Each row of a before or after table is a point. One or more steps were done to the points. Then noise was added and the rows were shuffled. The steps act on how far a point lies along the listed directions, d1 being the first. Write out the steps. A step turns or swaps two directions, mirrors them in a line or flattens them onto one, adds a multiple of one to another, or multiplies one. Angles are multiples of 10 degrees, from the lower direction toward the higher: turns from -170 to 170, lines from 10 to 170 but not 90. Use the fewest steps. Two steps may share a direction if one is a turn and the other turns, adds or multiplies; they go together, in the order done. Otherwise the lowest direction goes first.

Directions:
(1): -0.018 -0.058
(2): -0.058  0.018
Before (11 x 2):
0: -0.019 -0.011
1:  0.033  0.030
2:  0.034  0.013
3: -0.030  0.046
4: -0.008 -0.030
5: -0.039 -0.055
6: -0.023  0.032
7: -0.055  0.055
8:  0.007  0.002
9: -0.004 -0.032
10: -0.048  0.027
After (11 x 2):
0: -0.031 -0.004
1:  0.012 -0.002
2: -0.054 -0.028
3: -0.074  0.049
4:  0.058  0.000
5: -0.005 -0.022
6:  0.003 -0.025
7:  0.050  0.012
8: -0.054  0.035
9: -0.124  0.065
10: -0.100  0.040
Steps: multiply d1 by 0.7; multiply d2 by 2

Directions:
(1): -0.001 -0.056  0.028  0.010 -0.021  0.081
(2): 0.068 0.017 0.003 0.077 0.006 0.003
(3): -0.070  0.030  0.005  0.057 -0.043  0.000
Before (8 x 6):
0:  0.005 -0.021  0.001  0.024 -0.046  0.055
1:  0.074 -0.020  0.018 -0.034  0.056  0.015
2:  0.003 -0.012 -0.003  0.071 -0.004  0.011
3: -0.069 -0.012  0.026 -0.022 -0.011  0.061
4: -0.009  0.019 -0.003 -0.058  0.010 -0.065
5: -0.035 -0.001  0.006  0.023 -0.013 -0.006
6: -0.011 -0.009  0.003 -0.084  0.045 -0.028
7: -0.006 -0.016 -0.029 -0.007  0.033  0.017
After (8 x 6):
0:  0.012  0.084 -0.052 -0.001 -0.001 -0.100
1:  0.015  0.003 -0.011 -0.024  0.027 -0.042
2: -0.077 -0.062  0.047 -0.017 -0.026  0.088
3: -0.031 -0.004 -0.024  0.017  0.019  0.014
4:  0.043  0.023 -0.030  0.033  0.039 -0.061
5: -0.016 -0.091  0.053 -0.031 -0.038  0.097
6: -0.051 -0.003  0.046  0.076 -0.034  0.063
7: -0.043  0.084 -0.030 -0.062  0.048 -0.095
Steps: turn d1 and d3 by 150 degrees; multiply d1 by 2
